Each wall is flat, endless, passes through zero and stands at right angles to its row. A trip goes straight from one point to another. List the walls that it crosses, first one first.

Walls:
(1): [-1.43  1.44 -1.35]
(2): [ 0.65 -4.58 -1.74]
(3): [1.02 4.26 0.13]
(4): [ 1.43  0.34 -1.32]
(5): [ 0.99 -0.47 -0.05]
(6): [ 2.60 -2.66  2.75]
Trips:
[-0.52 -1.76 -2.01] to [-2.09 -1.73 -2.30] => 5, 4
[1.23 0.64 0.24] to [-0.26 -1.60  0.13] => 2, 3, 4
[-0.20  3.49  0.97] to [ 2.11  0.84 -2.69] => 4, 5, 2
[ 0.00  3.84 -3.22] to [-3.01 -0.97 -0.04] => 4, 3, 2
[ 1.84 -2.60 -1.33] to [ 2.28 -1.21 -0.63] => none

Walls:
(1): [-1.28 -2.35  1.07 -5.47  2.40 -1.98 -0.81  0.42]
(2): [ 0.79 -1.36 -2.75 -4.76  2.84 -1.92  0.94  1.59]
(3): [ 4.14 -0.82  4.48  1.45  3.17 -1.09 -0.38 -2.40]
(4): [ 1.87 -1.19 -3.18 -1.54 -0.41  1.20 -3.24  0.90]
(5): [-3.13  3.48  0.96  0.19 -0.96 -1.52 -2.05 -0.81]
(6): [ 5.35 -1.11  0.47 -2.74 -2.95 -0.89 -0.59  1.49]
(7): [-4.12 -0.97 -3.76 -0.75 -0.17  2.51  1.43 -2.38]
Trips:
[-1.79  5.19  1.97  0.84 -0.42  2.09 -0.46  1.46] to [ 2.81  0.08 -2.99 -3.86  1.58  1.44  0.88 -0.43] => 7, 4, 2, 6, 1, 5
[-0.09  0.05  1.99 -2.82 -0.05  4.82  2.47  0.81] to [ 1.36  0.05  1.13 -3.20  2.97 -0.13 -2.27  0.68] => 3, 4, 7
[ 1.32 -1.50  0.46 -0.84  2.90 -0.57  0.92  2.69] to [-1.35 -0.04 -0.37  0.61  0.40  2.11 -0.57  1.13] => 6, 3, 7, 1, 2, 5

Walls:
(1): [-1.30  2.95 -0.89  1.85 -1.03  0.31  0.05 -0.16  1.11  1.57  3.54 -0.80
 -0.15  2.17]
(2): [ 0.92  1.83 -0.70 -0.41  0.30 -3.17 -1.33  1.28  0.62  0.34  2.37  3.61
  0.93  3.35]
(3): [-0.96  0.67 -2.28 -2.72 -3.62  2.06  0.90 -2.85  0.32  2.84 -1.01 -0.01
  0.66  1.68]
(4): [ 0.66 -1.53  3.84  0.14  1.74 -2.25 -0.89  1.07  1.05 -0.27  0.07  0.93
 -0.70  2.69]
(5): [ 1.08  0.39  1.00  2.50 -2.05  0.12  2.13 -3.56 -0.28 -2.16 -0.12  3.65
 -0.35  2.47]
(6): [ 0.93 -0.29 -1.00  2.91  2.19  3.08 -0.65 -0.90 -1.92  0.84 -1.32  0.40
 -1.03  0.24]
(7): [ 1.82 -0.78  3.71  1.24 -0.23  1.91  2.68  0.56 -0.78  0.94  0.64  2.31
  2.16 -1.75]
(8): [ 0.71  0.11 -5.46  0.01  1.03  1.07 -2.21  0.91 -0.46 -1.60  3.92 -0.24
 -3.21 -0.87]
(9): [ 2.71 -1.08  2.63 -0.79  1.32  2.33 -1.84  0.55  0.86  1.73  1.09 -2.34
  0.56  1.87]
Trips:
[ 0.12  2.71  1.39  0.56  2.39  3.69  1.46  2.67 -2.22  1.91  0.70  0.71
 -2.06 -0.93] to [ 0.08  0.28 -1.03  0.88 -1.04  4.02  1.45 -2.35  0.67 -2.72  0.03 -1.39
 -0.46  2.75] => 5, 3, 7
[-0.61  3.61  1.98  0.61  1.74 -5.08  0.88 -3.66  3.25  0.57  0.30 -1.33
 -3.80 -5.85] to [ 4.59  1.99 -0.34 -2.34  0.85 -4.36 -1.34  0.95  2.00  3.75 -0.90 -0.22
 -1.50  3.09] => 2, 9, 3

Walls:
(1): [-0.43 -1.03  1.31  0.19 -1.50  0.94 -1.21  2.37  2.71 -0.93 -4.83 -4.50
  1.37  2.55  0.16 -1.56  0.31 -0.80 -1.26  1.50  1.11 -1.77  0.35  2.32]
(2): [-1.18 -0.33  1.03  0.45 -0.78 -1.08 -1.76  0.37  1.28 -3.60  2.16 -0.32
 -1.28 -1.83 -3.62 -0.57 -2.30  3.01  0.05 -1.36 -0.42  3.04 -0.85  0.81]
(3): [-4.53 -0.12  1.66 -0.23  1.91 -1.02  1.60  3.17 -0.91  1.24  0.26  1.03
  3.86 -0.87 -2.82  0.40  0.77  0.02 -0.13 -2.94  0.12 -1.16 -1.32  0.41]
(4): [-2.06 -2.99  0.69 -0.50 -0.90  0.35  0.92 -0.15  2.60 -0.91  0.39  0.01
 -0.84 -0.58  0.63  0.06  0.99  2.00  3.85  3.33 -1.99  0.21 -0.10 -5.03]
(5): [-1.54  2.71 -0.41 -0.93 -0.82 -0.13  2.00  0.47  0.83  0.69  0.90  0.33
  2.67 -3.59 -1.55  1.90 -1.31 -1.30 -0.40  4.19 -1.27 -0.49 -1.75  0.14]
(6): [ 5.99 -1.75  2.87 -1.11 -0.50  1.36 -2.23  0.10  0.72  4.85  0.69  2.75
  2.70 -0.66  2.39  3.26 -0.62  1.15 -0.60  0.78 -3.58  0.16  0.11 -1.25]
(7): [-1.46 -1.96 -2.18 -2.66  2.71 -4.18  1.12  0.09 -0.51  2.53  4.04  2.19
  1.47 -2.01 -2.82  0.48 -3.21  2.91 -0.03  3.00  2.10  0.83  3.25  0.04]
(8): [-0.66 -1.75  1.02 -0.90  1.30  1.27  0.50  3.58 -6.45 -1.79  1.31 -2.00
  0.62 -0.58 -1.00 -0.36 -0.63  1.31 -2.01 -2.15  2.01  0.75  0.02 -0.70]
Trips:
[ 0.07  0.19  2.76 -0.70  1.52 -1.58  0.53 -6.85  0.12  2.19 -3.11  1.12
 -2.34 -1.91 -3.24 -1.06 -1.18 -1.56 -0.87  3.35 -0.87  1.31  2.58 -0.75] to [-1.35  0.63  0.13  1.57 -1.83  1.35  2.66  0.61 -1.27  0.96 -0.83 -1.06
  0.60 -1.87 -1.45  0.21 -0.97  1.65 -0.77 -0.82 -0.59 -4.37  1.79 -4.78] => 3, 6, 8
[ 1.62 -0.55 -1.44 -0.46  1.01 -1.57  0.42  2.01  4.49 -2.14 -1.61  1.05
  0.72  0.06  2.71  1.50 -1.29  3.36  0.52  0.15 -2.78 -0.32  2.56 -2.38] to [ 1.04  0.32  0.30 -1.00  2.03  0.97 -0.37  3.08  6.75  0.21  0.55 -0.04
  1.61 -1.09  1.06  1.91 -0.50  1.49 -0.82 -0.40  0.40  0.47  1.04 -0.07] => 5, 3
[ 4.90  0.42 -0.70  2.54  0.59  1.19  2.34  1.65 -3.42  0.17 -1.88 -2.87
  0.30 -0.05  3.62  0.97 -1.20  0.69 -0.19  1.72 -0.26  1.96  3.49 -1.13] to [-0.69  2.42 -2.55  2.62 -0.29 -0.38 -0.93  0.42  0.67 -1.15  3.17  1.11
 -0.77  2.74 -2.31  2.48  2.81  1.32 -2.45 -1.07  0.74 -4.72 -0.23 -0.97] => 1, 6, 3, 8

Walls:
(1): [-0.68  1.15  0.86 -1.19  1.63 -3.93 -0.02 -1.84 -2.44  1.94  0.68 -1.51
 -0.22 -0.88 -2.53 -1.05 -1.37  0.94  0.50  0.03 -2.85 -4.60 -1.69 -0.48
  0.59 -1.62 -2.51  1.86  2.53  4.01 -0.18  1.36 -2.57 -3.36  1.22 -0.65
  1.02  2.97  1.98  3.01 -1.43 -1.67  0.10 -2.38 -2.60  2.00  2.93  1.12]
(2): [ 0.36 -1.02  1.04 -0.44 -0.09  0.33  1.81  0.56  2.50  0.01  0.75  1.10
  1.84 -1.10  1.77 -3.66 -3.27  0.91 -0.61  5.15 -0.37 -2.69  2.69 -1.69
  2.03 -0.38 -1.65  0.57 -1.85  0.68  0.73  2.32  4.46  1.10 -0.16 -1.06
  2.92 -0.30  1.34  3.29 -1.52  2.49 -0.82 -0.35 -0.07 -3.47 -2.37  1.73]
(3): [-5.16  0.92  1.01  2.26  0.61  2.19 -2.35  2.09 -2.69  0.43  0.62 -1.05
  0.91  1.78 -1.82 -0.49  1.92  1.15 -1.16 -0.23 -2.12  1.71 -1.15 -1.26
 -1.65 -1.71 -0.47  1.20  1.74 -1.07 -1.05 -4.07  0.87 -0.98  1.29  2.56
 -0.93 -2.81 -0.23  2.21 -0.69  1.29 -3.05 -1.77  1.79  1.19 -1.05 -1.22]
(4): [ 2.03 -0.32  1.35 -0.29  4.51  3.63 -1.75 -0.17  3.48  1.84 -0.53  0.73
  1.58  1.49  2.19 -2.74 -1.98  1.26 -0.72 -1.50 -1.67  1.26 -0.18 -4.64
 -4.46 -0.93  2.22  0.48  1.57 -1.62 -0.70  0.67 -1.53 -3.25  1.92  3.26
 -0.03  0.48 -3.52 -0.04  2.90 -1.72 -2.53  0.67 -0.05 -0.66 -0.58  0.45]
(5): [-2.51 -0.38 -0.01 -0.16 -0.07 -0.75 -0.23 -1.46  0.09  1.69 -3.61  0.64
  1.52  5.25 -1.81  0.95 -1.48 -0.68  0.72  1.84  0.98  0.53 -0.02  2.83
  1.53  0.83 -0.20  0.84  3.88  0.66  3.96  2.85  1.90 -0.82  0.20 -0.46
  3.38  0.45  1.38 -1.79  0.13 -1.10 -4.18  0.46  1.83 -1.60  0.87  0.27]
(6): [ 0.50 -0.84 -0.65  0.97 -1.60 -0.93  1.35 -1.34 -2.03 -0.21 -1.57  1.94
 -1.41 -1.11 -0.65  2.20  0.76 -0.45 -1.79 -2.04  1.45 -2.30  0.94 -1.21
 -2.64 -4.55  1.64 -0.73 -1.26 -2.09  2.43 -1.07 -1.57 -0.33 -0.37  2.68
  2.13 -0.16 -1.20  0.72  0.28 -0.58 -2.73  2.05  2.59 -1.99  1.00 -1.57]
Trips:
[ 0.84 -1.79 -2.52  2.88 -0.49  2.52  3.50  1.55 -2.28 -0.73  0.10  3.38
  1.43  2.20  0.72 -0.81  0.11 -0.23 -4.17  1.93  1.99 -2.67 -0.49  0.79
 -1.67 -1.13  0.01 -0.12  2.44  0.30  0.33  2.58 -1.38 -5.24  4.48  0.41
  2.91 -1.46 -0.03  0.25 -1.40  1.24  3.16  1.87 -2.75 -0.58  3.72  1.74] to [ 2.11 -2.59 -2.28 -0.02  0.65  0.11  0.38 -0.61  1.24 -0.01 -0.50  1.68
 -4.17  0.16 -0.02 -1.36  3.83 -3.21  0.97  0.09 -0.30 -1.10  2.15 -2.07
  0.03 -0.80  0.64 -0.18 -0.85 -3.16  2.11  2.15 -1.76 -2.73 -3.10  1.03
  1.11 -3.32 -1.07  1.39  2.02  1.24 -0.41  0.21 -1.25 -3.26 -1.41  1.27] => 1, 5
[-2.01 -2.45  1.03  0.46  1.46 -0.27 -1.57 -0.42 -0.68 -0.90 -0.22  1.30
  1.92  2.66 -1.23 -1.46 -1.09  4.34 -1.89 -1.05 -1.20  5.02  1.84 -0.92
  5.20 -0.22  3.01  0.55 -0.23 -0.74 -5.48  3.72 -1.80  2.25  0.95  1.40
  1.33  0.13 -1.78  3.26  0.03  1.17  1.16  0.33  0.56 -1.52 -2.21  2.99] to [ 0.40  1.08  2.53 -0.96  0.16 -2.38 -1.67 -3.16 -0.70 -1.66  3.61  1.26
  0.03 -1.93  1.06 -0.61  0.52 -1.42  0.28  3.67  2.56 -0.51  0.42 -1.71
  0.35  1.71 -0.26 -0.94  2.92  2.70 -2.91 -0.23 -0.67  0.04  1.35 -0.52
  1.03 -0.46 -3.25 -0.48 -2.31  1.07  2.92  1.79 -3.90 -2.15 -1.50  1.52] => 5, 3, 1, 4
[ 1.50 -0.24  2.29 -0.08 -1.13 -2.88 -1.08 -0.04  3.37 -1.36 -3.02 -0.21
 -1.75 -3.27  2.34  1.36  0.60 -2.74  1.03 -3.83 -0.93  0.92  2.04 -1.20
  2.20 -2.31  0.44  0.56  0.92  1.95  0.97 -3.42 -2.80  0.27  2.69  1.35
 -1.32 -0.03  0.55  0.85 -0.84  2.25 -0.72 -1.81  0.13 -0.59 -0.28  2.30] to [-0.14 -2.43  1.66  1.90  2.27  5.17 -0.31 -0.04  2.76  1.73 -1.83 -0.12
 -1.07  3.44 -1.21  1.92 -1.75  2.74 -0.31 -3.12  0.76 -0.69 -1.15  1.49
 -2.43 -0.35 -1.30 -0.58  3.84  0.51 -0.88  0.32  1.39  3.24 -1.87  0.92
 -3.51 -2.75 -4.32  0.40 -0.59  0.78  2.14 -1.60  2.68  1.55 -0.17 -1.43] => 3, 1, 6, 5
[ 0.41  0.99 -3.09 -1.50  2.66  3.80  1.86 -1.01  0.69 -0.13  0.09 -0.54
  0.83 -3.38  1.16 -0.59 -0.42  2.76  1.79 -7.18 -1.57 -0.91  1.30  2.20
  0.28  0.10  0.27  1.77 -2.91  3.40  0.62 -3.59 -1.42  0.29 -1.04  0.10
 -3.34  2.66 -2.39 -2.20 -0.46  1.25  0.22 -2.91 -1.36 -2.11  1.46 -1.26] to [-0.47 -1.93  1.79  0.63  0.33  0.94  1.87 -0.18 -1.72  0.09 -0.41 -4.92
  1.73 -0.46 -0.38  0.59  1.19 -3.00 -0.25  1.10 -1.51 -2.17 -0.88  0.12
  0.70  1.20  1.15 -2.90  2.76  1.29 -1.17 -0.83  4.10  1.19  1.64  0.31
 -0.86  0.68 -2.21  1.85 -1.14 -3.07  2.55  0.79 -2.19  0.16 -3.65  1.04] => 4, 3, 2

Walls:
(1): [-1.28  2.51 -1.64 -1.99  1.06  0.00 -0.85 -2.48  1.40 -0.25  0.88 -3.52
  4.05  1.38 -1.75 -2.35 -0.98 -1.00 -1.35  1.51  1.81 -2.45 -1.58  1.30
  0.87  0.55  0.90 -1.48  1.44  2.03 -0.36 -0.46 -3.53  4.18 -0.63 -0.98
 -0.39  2.81  0.27 -0.12 -1.72 -2.76 -3.24 -0.58 -1.32  1.58  3.39 -0.23]
(2): [-1.83 -1.38 -1.01  2.90 -1.47 -0.66  4.99  2.59 -0.08  2.14  0.38 -1.93
 -3.95 -2.15 -1.29  2.72 -2.29  1.86 -3.33  0.97  2.79  1.45  0.77  0.27
 -1.22  1.36  1.62  2.54 -0.55  3.00  1.61  2.55 -0.64  0.53 -0.55  0.39
 -0.16  0.91 -1.77  2.27 -0.84  2.44 -1.01  0.59  1.43  1.74  0.51 -2.11]
(3): [ 1.11 -2.11  1.03 -2.76  0.74  1.62  3.23 -3.32 -2.51 -1.52 -2.20  1.01
 -2.95 -0.87 -2.79 -0.69  3.27 -1.71  2.42 -0.27  1.43  1.47 -2.05 -0.62
 -2.37 -0.96  0.39 -1.65 -0.72 -0.15  1.06  1.28  1.55 -0.94 -1.02  1.59
  0.78 -1.43  1.35  0.62  2.20  1.47 -3.30  1.11  2.03 -0.90  2.65  0.77]
(4): [-0.94  1.83 -0.35 -1.18 -3.28  1.40 -1.46  1.03  0.77 -1.36 -0.11 -4.86
  0.53  2.29 -2.74 -1.71 -2.87 -0.42  0.17  1.19  0.00 -0.76  0.80  1.71
  0.03  1.30 -0.23  6.56 -0.55 -5.14 -0.29 -2.91 -1.04 -2.17  0.89  1.12
 -1.28 -0.78  0.72 -1.52  2.79  1.64  1.25 -1.76 -4.91  0.36 -2.26 -3.23]
(5): [-3.09  0.80  0.73 -1.58 -0.66 -2.79  1.62  2.25  1.71  4.01  1.48 -0.50
 -1.41  2.24 -4.48  2.62  2.07  2.28  1.51 -3.40 -2.72 -2.20  0.46  0.84
  0.88 -0.70  2.00 -1.24 -4.31 -4.53 -5.40 -0.42 -0.14 -1.62 -0.97  1.57
 -2.03 -1.87  0.90 -4.91 -1.92 -1.10  1.14  0.54  3.28 -2.16  2.16  0.54]
(6): [ 1.70 -3.34 -0.61 -0.51  1.44 -0.91 -0.12  1.16  1.78 -1.82  1.52 -1.73
 -1.71  0.30  4.00 -2.07 -1.15  0.30 -1.90 -0.53  0.31  0.08  1.24 -1.85
 -2.37 -0.91 -2.21 -1.43  1.53  0.12  1.62 -0.43  1.47  1.63 -0.02  3.90
 -0.85  3.16 -2.11 -1.41  0.82 -4.03  0.94 -4.56  3.62 -0.19  0.99 -0.77]
(7): [-1.57 -1.27 -2.70  0.61  0.12 -3.79 -1.17  1.33 -1.87  2.01 -1.95  1.48
 -2.88 -3.75 -1.57 -3.52  1.45 -0.07  0.63  2.34 -0.82  0.30  0.13  0.61
  0.67 -3.65 -0.44 -0.88  1.67  0.43 -1.35 -2.45 -0.56 -3.72  0.09  4.61
  1.26 -0.47  0.44 -1.85  2.32  0.42 -2.51  1.31 -0.40 -0.60  0.59 -3.03]
(8): [-0.95  1.62  3.41 -3.69 -0.80 -0.72 -3.19 -0.99  0.43  1.43  0.45 -1.06
  1.64  1.02 -2.08 -0.47  0.08 -2.22 -3.02 -1.14 -0.09  1.90 -1.99 -1.70
  0.13  3.29  0.07 -1.30  2.22  0.90  2.16 -0.62  6.26 -1.27  0.08 -0.69
 -3.34 -2.27 -0.68 -1.35  1.33 -2.32  1.22  0.83 -4.37 -1.62  1.02  1.81]
Trips:
[-2.48  0.96 -0.12 -0.55  1.87  0.43 -1.13 -1.11  1.10  0.48  1.41 -3.35
  0.09  1.47  0.40  0.78  0.04 -0.48  2.98  2.48 -0.81  1.25 -2.65 -0.56
  3.16 -1.23  2.63  3.89  0.17  1.02  0.88 -2.64 -2.77  1.08 -2.43  1.50
  3.37 -0.20 -0.36 -2.46  0.89  0.87  1.62 -0.32  0.81 -0.55 -0.49  2.88] to [ 0.65 -0.21  0.87  1.64 -0.95 -2.59  3.01  2.00 -1.21  0.87  0.90  1.78
 -1.50 -0.57 -2.46 -0.81  2.51  3.96 -1.21  1.08 -0.62 -4.12 -1.32 -1.42
  0.58  1.64 -0.02  4.19 -3.90  0.69  0.41 -2.55 -0.28  0.39  1.44  0.19
  2.63  0.06  0.08  0.37  0.92  0.99  2.76  2.32  0.25  0.51 -1.54 -0.26] => 2, 1
[-0.70  0.54  2.39  1.64 -0.64 -0.73 -0.76 -2.58  1.45 -2.54  4.57 -1.10
  0.88  1.44 -2.76  0.40  0.35  0.60  2.73 -3.73 -0.03  0.08  1.01  1.51
  1.74 -0.39  2.33  0.83  0.41  2.21  3.62  1.80  0.09  3.02 -2.70 -0.98
  2.37  3.35  1.90  3.02  0.91  1.34  3.12  1.83 -1.63 -1.74 -3.12  4.14] to [-0.96 -5.45 -0.20 -1.24 -1.39  1.17  0.24 -0.35  1.03 -1.04  0.96 -0.34
  3.68 -0.44 -0.84 -1.90  0.07  0.05  0.08 -1.80  0.83  1.44  0.26 -3.48
 -1.34  2.38 -0.46 -2.00  1.54  1.09 -0.52  0.84 -0.37 -3.04  0.42 -0.86
 -0.92 -1.94  0.16  0.26  2.55 -1.23 -3.89  2.41 -0.20 -1.83  0.67  0.80] => 3, 6, 7
[ 3.11 -2.92 -1.28 -1.24  0.78  1.89  0.93 -1.95  3.20  1.23 -0.60 -1.02
 -0.64  0.19  0.79 -4.02 -0.16  2.64  1.45 -2.05 -0.47  2.03  0.32  0.34
  1.71 -0.57 -1.07  2.28 -1.80  0.79  4.49 -4.27  0.30  1.90 -0.43 -0.14
  3.74 -2.04  0.89  0.68  1.85  1.24  1.86 -2.43  0.33 -1.73 -2.87 -1.03] to [ 0.60  3.51 -1.10 -0.40  0.16  0.50  3.12  0.63  0.12 -1.19  3.17 -0.99
  1.53  0.46 -3.42  1.45 -1.70 -1.40  1.72 -0.22  0.59  0.69  3.07  1.20
  1.53 -1.19 -0.93 -0.37  1.08  3.15 -2.74 -1.44 -0.72 -1.27  2.72 -1.37
  1.24  1.29 -0.08  1.39  6.81 -1.71 -0.49  0.14  0.28  3.07 -1.53  1.42] => 3, 1, 6, 2
